Each wall is flat, endless, passes through zero and stands at right angles to its row. A trip goes straight from one point to another. List the walls that it crosses, first one first.
In the rows, 128 means zero.

Walls:
(1): [124 114 170]
(2): [108 110 118]
(3): [130 139 104]
(4): [141 138 148]
(5): [140 133 184]
(6): [183 135 129]
Trips:
[112 126 142] to [148 189 102] => 2, 3, 1, 6, 5
[142  71 140] to [156  99 142] => 4, 2
[105 123 117] to [150 166  99] => 2, 6, 4
[149 146 152] to [153 158  94] => 3, 1, 5, 4

Walls:
(1): [107 136 161 168 172 131 103 133 192]
(2): [139  79  91 109 127 125 114  87 132]
(3): [169  99 168  76 161 170  84 125  71]
(4): [137 124 131 166 121 110 144 145 106]
(5): [123 126 161  99 111  80 101 105 176]
(6): [128 141  75 113  99 149 135 126 131]
(7): [161 113 179 145 126 113  89  95 114]
(8): [ 98 110 119 141 122 139 122 123 132]
(9): [134 100 118 132 147 124 109 109  68]
Trips:
[116 138 119 151 109  91 121  94 144] to [117 121 131  87 106 158 174  82  76] => 1, 9, 4, 5, 3, 7
[114  70 173 177 211 144 125 150 138] to [152  99 119 128 143  93 119 134 118] => 2, 8, 5, 1

Walls:
(1): [124  96 120 130 121 125 111  98  74 153 161 102 124 121]
(2): [144 106 100 107 167 106 100 205 161  92 129  98 130 110]
(3): [154 107 153 126 191 121  85 116  84 155 120 123  99 117]
(4): [149 168 143  93 133 139 121 112 127 104 131 180 148 143]
(5): [151 158 140 103 133 138 145 125 163  93 129 130 134 120]
(6): [118 145 110 121  93 122 167 139 132 124 130 131 132 148]
Trips:
[135  99 113 100 150 137 216 203 135 136 137 139 151 109] to [154 129 152 110 139 135 150 134 110 145 114 169 157  92] => 4, 3, 2, 6
[115 136 142 153  85 146 126 154 106 112  85 128 116  97] to [123 125 112  92 156  88 132 103 126 147 127 115 133 156] => 1, 3, 2, 4
[168 150 133  71 152 129 111  86 150 154 124 134  95 201] to [ 88 126 169 172 102 149 102 125 139  86 176 172 148 132] => 3
[141 151  60 118  87 126 174 125 166 124  87 119 133 108] to [ 70 113 123 107 133  50 132  73  65 168 131 157 132 106] => 2, 5, 1, 3, 6
[149 135 114  88 101 163 143  98 141 184 164 171 154 113] to [162 163 153 118  85 111 113 168 138 127 143  92 122 164] => 1, 2
